Every row gives one point. The points of each table are mixes of a few directions, plus a little noise. How many directions does each table use, and how many do they share? Where both have some left over, give the other angles between the two spaces (their principal angles), to ten degrees, smallest first.
In the rows, zero is written as 128.

First, 6 rows:
[[ 94 172]
 [150 100]
 [ 97 168]
 [139 115]
 [149 100]
 [140 113]]
Second:
[[129 118]
 [137  61]
 [122 173]
 [127 134]
 [125 153]]
Directions: first 1, second 1, shared 0; angles 30

First (8 x 4):
[[121 107  93 148]
 [ 92 129 128  97]
 [123  98  78 159]
 [103 117 108 121]
 [109 119 113 123]
 [174 139 148 153]
 [172 161 185 125]
 [131 155 172  99]]
Second:
[[123 125  91 157]
 [133  99 169  84]
 [ 85 167 140  93]
 [134 127 120 139]
 [166 123 120 167]]
Directions: first 2, second 3, shared 2

First (8 x 9):
[[122 109 137 118 110 123 130 116 138]
 [148 187 100 158 185 147 123 168  93]
 [132 142 121 135 141 132 127 137 120]
 [100  44 168  85  48 102 135  72 177]
 [143 173 106 151 172 142 124 158 101]
 [128 128 128 127 128 128 129 128 128]
 [114  86 148 106  87 115 131  99 154]
 [137 154 115 141 153 136 126 145 113]]
Second, 8 rows:
[[127 119 134 134 136 124 133 101 123]
 [151 192  98  77 120 117  90 170 164]
 [160 158 128 164 170 121 119 128 106]
 [122 106 137 123  80 135 124 190 143]
 [139  91 160 211 157 134 150 120  80]
 [123 114 136 115 129 114 132  71 137]
 [129 154 112 101 134 125 119 120 140]
 [ 73  91 119  98  99 155 157 123 130]]
Directions: first 1, second 4, shared 1

First (9 x 14):
[[139 131 137  93 114 120 131 124 136  86 155 109 142 128]
 [182 170 109  71 127 144 161  74 123 110 161 101 129 136]
 [143 149  92 128 145 144 124 111 120 174 111 159 104 148]
 [119 123 137 172 114 141  74 122  97 182  92 166 123 120]
 [ 99  72 157 118 117  81 150 185 150  81 159 105 139 137]
 [144 131 141 142 136 134 180 101 116 133 133  85 132 111]
 [132 123 125 171 138 139 137 112  99 193 101 140 112 128]
 [122 134 120 140 126 138  93 128 121 152 109 158 121 129]
 [ 72 119 133 114 134 112 103 195 190  41 131 127 148 116]]
Second:
[[127 144 156 127 138 137  91 117 141  74 132 137 116 104]
 [114 155 133 196 202 161 211 105 148 124  92  80 103  81]
 [144 121 134 109  95 121  96 120 106 141 140 143 138 140]
 [119 119 115 116 125 118 129 148 136 129 131 134 132 142]
 [105 111 103  97 124 105 118 178 157 110 139 146 134 157]
 [173 134 163 121  76 138  76  71  70 154 140 140 138 120]
 [115 101  85 109 116 104 157 171 134 168 131 130 143 169]
 [149 155 173 148 133 153  98  76 112  99 125 125 115  86]
 [118 141 129 164 170 145 176 119 142 125 108 102 114 104]
 [116  98  90  92 101  98 129 176 134 154 141 144 146 176]]
Directions: first 5, second 3, shared 2; angles 40

First (8 x 24):
[[162 123 145 163 125 134 144 113 119 193 130 129 108 112 118 116 110 131
  119  86 108  81 161  72]
 [164  92 112 144 115 156 114 102  57 166  99 139  93 109 118  69  97 157
  169  99 136  61 128  56]
 [151 116 102 149 125 176 135 142  90 148 108 124 117 112 112 102 140 136
  132 114 139  81  88 101]
 [ 79 151 140  81 137  85 115 134 132  80 126 141 132 131 161 148 136  99
  130 184 115 166 131 158]
 [109 141 130 151 112 132 114 108 148 122 103 144 125 128 149 139 111 141
  137 142 154 128 130 143]
 [ 84 117 137 166 134  92 119 154 156  83 159 112 150 140 131 109 143 104
   97 123 115 156  98 134]
 [112 114 134 113 129  92 112 120 154  88 155 121 147 154 127 129 119 134
  132 127 130 181 142 157]
 [163 170 123  58 147 157 171 150 167 144 145 113 151 139 109 212 167 122
  107 148 127 172 144 203]]
Second, 9 rows:
[[125 155  94 101 139 123 109 138 147 140 140 139 113 163 141 157 148 171
  149 163 171 115 154 137]
 [134 110 131 138 130 126 132 134 117 125 136 117 135 125 114 106 127 121
  122 108 113 130 119 117]
 [ 98 196 134 106 111 145 126 104 155 129  57 167 121 114 179 197 118 132
  143 203 162 136 144 189]
 [108 146 127 160 142  93 122 151 143 155 147 132 115 142 140 119 143 136
  112 133 121  96 154  90]
 [123 122 159 147 113 140 146 114 113 114  90 127 145  91 126 115 107  92
  114 117  96 146 105 144]
 [188  69 118  40 119 172 107  59 156 120 239 129  83 157 127 203 116 123
  165  88 185 133 134 106]
 [105 162 109 147 136 116 132 170 111 125  67 127 154 130 123  96 143 158
  127 165 123 134 126 162]
 [139  93 148 146 122 134 143 125 104 114 126 110 145 105 105  91 115  99
  114  89  92 142 101 119]
 [132  98 133 168 139 105 136 156 106 131 149 103 142 126  99  68 134 119
  105  87  88 119 117  89]]
Directions: first 6, second 4, shared 2; angles 60, 90

First (8 x 32):
[[114 131  72 119 100 152 141 146 133 129  82 112 155 152 160 138 155 167
  135 115 180  99 103 102  82 127 160  90  82 131 134 123]
 [121 129  98 124 113 141 135 138 131 128 104 120 142 140 146 133 142 148
  131 121 155 112 115 114 103 128 144 108 104 129 131 125]
 [131 127 140 130 134 124 126 124 127 128 137 131 123 123 121 126 122 120
  127 131 117 134 133 134 137 127 121 136 138 127 127 129]
 [143 126 192 138 161 101 113 108 122 126 181 145  97 102  91 117  98  83
  120 143  69 160 158 157 180 128  92 172 180 124 121 134]
 [145 126 197 138 163  99 112 105 121 125 185 146  94 100  89 115  96  80
  120 144  64 163 159 160 183 129  89 175 185 124 122 135]
 [103 132  27 113  77 170 153 160 138 131  45 102 177 170 187 146 176 199
  140 105 222  77  83  82  47 128 186  59  45 134 138 118]
 [130 129 137 130 133 125 127 126 128 128 136 131 124 123 122 126 124 121
  128 130 120 133 132 132 135 128 123 135 136 127 126 129]
 [136 126 161 132 145 114 120 117 125 127 156 137 112 115 109 122 113 105
  125 136  98 144 143 143 155 128 109 150 156 126 125 132]]
Second:
[[111 108  98 192 140 132 137 146 134 128 144 148 158 163 160  92 171 147
  110 154 138 163 157 159 102 159 194  86  94 161  97 103]
 [114 155 143  94 184 100 130 119  95 118 132 156 135 141 114 111 133 143
  121 137  92 173 184 118  96 184 158  87 130 100 149  73]
 [119 142 159  99 173 106 117 114  99 119 131 154 122 141 101 119 131 135
  133 137  98 154 169 121 113 164 144  91 138  99 151  88]
 [149  43 128 249  51 176 109 144 186 148 155 108 117 133 142 125 149  92
  140 146 179  78  54 192 204  35 110 169 120 193  65 219]
 [136 141 137 114 128 119 134 124 129 127 137 119 119 104 124 134 105 115
  121 121 112 131 126 125 140 124 102 161 146 125 130 136]
 [138 130 165 100 128 130 108 107 121 132 116 128  99 130  95 147 113 122
  145 122 128  98 125 110 140 112 100 126 152  99 148 135]
 [120 121  92  93 103 127 145 156 129 116 109 114 161 103 147 146 134 127
  157 107 138 135  65 133 145 106 124 140 100 138 139 151]
 [126 150 103 102 116 140 137 127 128 131  95 113 130 135 141 143 125 153
  123 113 154  99 125  92  92 133 128 119 117 115 141 120]
 [142 163 131 110 129 122 139 116 130 131 132 110 109 102 130 138  91 120
  101 116 115 118 144 104 120 134  91 173 157 120 131 128]]
Directions: first 1, second 5, shared 1
